Each row is a point. The points of each table are mixes of a few directions, plus a little noise. Count the directions of each table, and those that both share. Where both have some left over, give the other angles between the two spaces (their principal angles), to ten degrees, smallest first.
In the rows, 128 means zero.

First (6 x 3)
[[180 130 147]
 [117 189 168]
 [111  90  99]
 [166 106 125]
 [141 131 134]
 [ 52 118  99]]
Second (5 x 3)
[[148 133 137]
 [140 145 145]
 [107 150 136]
 [129 167 156]
 [115  39  64]]
Directions: first 2, second 2, shared 2

First (7 x 8)
[[113 149 132 106 125 115 158 117]
 [ 64 130 236 119 214 123 102 167]
 [134 105 108 138 119 149 120 152]
 [185 111  91 165 104 132  86 106]
 [131 111  87 135 105 150 125 122]
 [100 127 149 134 154 134  95  97]
 [170 164  92 100  75  92 210 135]]
Second (10 x 8)
[[127  93 111 155 131 161  83 131]
 [105 167 196  96 164  89 163 146]
 [128 121 124 132 129 132 120 128]
 [154  94  58 156  89 164  98 107]
 [104 177 202  90 163  79 176 144]
 [127  93 111 155 130 162  83 131]
 [140 150 117 111 108 108 164 116]
 [ 96 177 218  90 175  79 172 150]
 [148 113  79 141  97 145 120 112]
 [151  96  63 154  93 161 100 110]]
Directions: first 4, second 2, shared 2

First (8 x 12)
[[139 143 146 190 112  86  97 158 160 229 118 181]
 [104 166 121 153 134 172  85 112 166 147  80 112]
 [132 130 131 145 124 116 119 137 136 153 124 140]
 [165  54 135  61 121  71 212 144  52  59 213 134]
 [115 125 115  92 140 165 138 104 114  63 124  89]
 [115 129 117 100 139 161 135 109 119  80 124  98]
 [141 131 144 168 112  87 116 153 141 196 131 169]
 [111 142 116 117 138 169 118 108 134  99 109 101]]
Second (8 x 12)
[[141 131 140 164 115 121  94 155 176 176  93 152]
 [ 95 198 166 101 128 112 127 122  69 105  97 116]
 [105 131 191 204 172 119 106 129 137 148 164 132]
 [101 126 157 171 138 120 176 129 116  66 147 122]
 [206  34  36  82  76 145  97 138 174 145  89 144]
 [134 124  65  99 117 127 118  84  83 165 150 129]
 [115 150 126 107 126 142 198 150 161  86 137 119]
 [128 131 142  95 153 137 106 118 110 132 148 112]]
Directions: first 2, second 6, shared 1; angles 70

First (8 x 20)
[[123 125 119 142  86 132 109 113 153 128 174 151 180 155 120 149 112 136
  159  86]
 [140 136 151  95 224 118 174 163  71 131  22  74   7  62 146  77 168 110
   55 229]
 [129 129 131 123 142 127 134 132 121 128 114 120 111 118 131 122 133 125
  118 142]
 [122 125 116 146  77 133 105 109 158 127 186 156 193 162 118 154 106 138
  168  73]
 [121 125 120 141  85 133 109 112 153 128 173 151 180 157 119 150 112 136
  160  85]
 [131 130 131 123 147 126 136 135 117 128 107 117 103 115 132 118 137 125
  113 147]
 [122 124 118 143  82 133 107 112 156 128 178 153 184 158 119 152 107 136
  161  81]
 [134 132 140 110 179 122 152 146  98 130  72 101  64  93 138 102 149 118
   89 180]]
Second (9 x 20)
[[136 140 130 131 126 142 129 138 144 116 142 137 112 138 118 130 121 124
  135 128]
 [ 85  64 103 110 135  57 126  83  42 203  59  74 227  76 187 111 162 157
   96 132]
 [134 136 131 130 129 135 130 133 140 118 136 135 116 135 121 131 122 125
  132 128]
 [110 100 118 119 133 100 127 110  91 158 100 104 170 106 153 120 141 140
  117 130]
 [156 168 146 139 123 171 131 156 183  84 168 161  67 159  90 137 108 111
  146 126]
 [159 174 146 141 124 180 130 162 194  72 177 171  57 166  83 141 103 106
  150 127]
 [103  91 113 117 134  86 127 103  79 169  92  96 184 100 161 118 148 141
  111 130]
 [163 177 147 142 124 184 130 166 196  73 179 169  51 170  82 141 102 107
  151 125]
 [107 101 117 120 130  97 127 106  87 161  97 100 174 104 155 122 143 139
  113 129]]
Directions: first 1, second 1, shared 0; angles 80

First (9 x 32)
[[116  63  74  87 132 114 117 101 138 147 171 149  78 133 143 141 131  88
   94 158 188 110  36 125 117 136 121  76  84 183 166 173]
 [ 88  64 134  71 189 154 133 184 103 187  92 166  77 166  57 108 123 113
  102 135 182 149 115  67 163 118 120 145  95 185 184 150]
 [112 201 149 178 173 136  73 175 156 115  92 145 146 129 154 143 120 196
  107 125 143 128 210 116 179 116 129 158 153  78 110 109]
 [109 110 116 148 161 172 137 156 106 148 139 134 126 143 124 130  90 147
   89 160 160 130 141 108 158 131 147 151 125 107 113 115]
 [119 142 192 156  77 147 130 171 116 127  78 110 164 146 129  77 168 150
  172  94  99 122 186 149  93  68 125 159 146  85 104  89]
 [174 105 113  71  53  81 176  36 128  98 162  86 126 101 125 132 181  60
  189  99  57 134  47 167  58 147 141  77 116 182 136 155]
 [133 140 105 134 162 119 121 114 134 125 149 140 122 118 125 152  92 130
  103 144 139 130 123 116 154 158 120 125 129 131 134 137]
 [176 182 144 175  56  74 139  76 140  78 151  98 188  88 155 122 110 117
  174 105  56 106 145 187  76 143  81 125 175  85  91 104]
 [124 147 121 135 154 158 126 135 128 126 120 125 129 134 133 147 137 157
  118 134 128 146 149 114 156 133 172 136 128 117 116 125]]
Second (9 x 32)
[[171 107  73 103 129 154  87 139  84 153 128 114 125  72 167 153 128 172
   88 155 136 173 152 192 134 117 151 179 194 178 117 140]
 [120 106 181 145  88  93 133 111 177 113 137 132 153 179 131 108 106 154
  186  94 127 118  95 104  97 141  55 114 117 132 110 129]
 [134 112 159 122  73 111  81 137 143 121 100  77 184 143 149 136  91 110
  169 156 153 105 126 137 128 191  99 123 135 109 146 155]
 [ 72 145 127 126 172 173 213 113 146 128 167 170  89 185  63 108 221  67
  123  51  93 130 114  36 164  62 189  86  49  94 142  63]
 [154 120 127 127 106 109  83 136 118 131 108 104 149 100 158 140  84 149
  130 169 145 123 137 171 116 165 106 147 164 141 125 161]
 [133 129 102 101 119 161  92 150  96 139 102  83 152 106 134 155 138  77
  112 172 145 124 158 143 171 160 188 133 139 105 166 137]
 [150 122  82 119 157 147 132 126  98 145 150 156  92  90 141 136 142 177
   83 120 116 171 138 162 124  83 144 163 167 175 101 120]
 [ 88 153 174 168 161  95 214  97 181 105 164 202  82 184  82  82 146 142
  152  51  93 111  85  58  93  75  78  87  62 119  97  91]
 [130 162 131 139 147 109 115 142 109 119  98 119 123  93 127 135  93 102
  112 182 140  96 147 147 128 161 138 121 121 102 143 156]]
Directions: first 6, second 4, shared 0; angles 40, 60, 80, 90
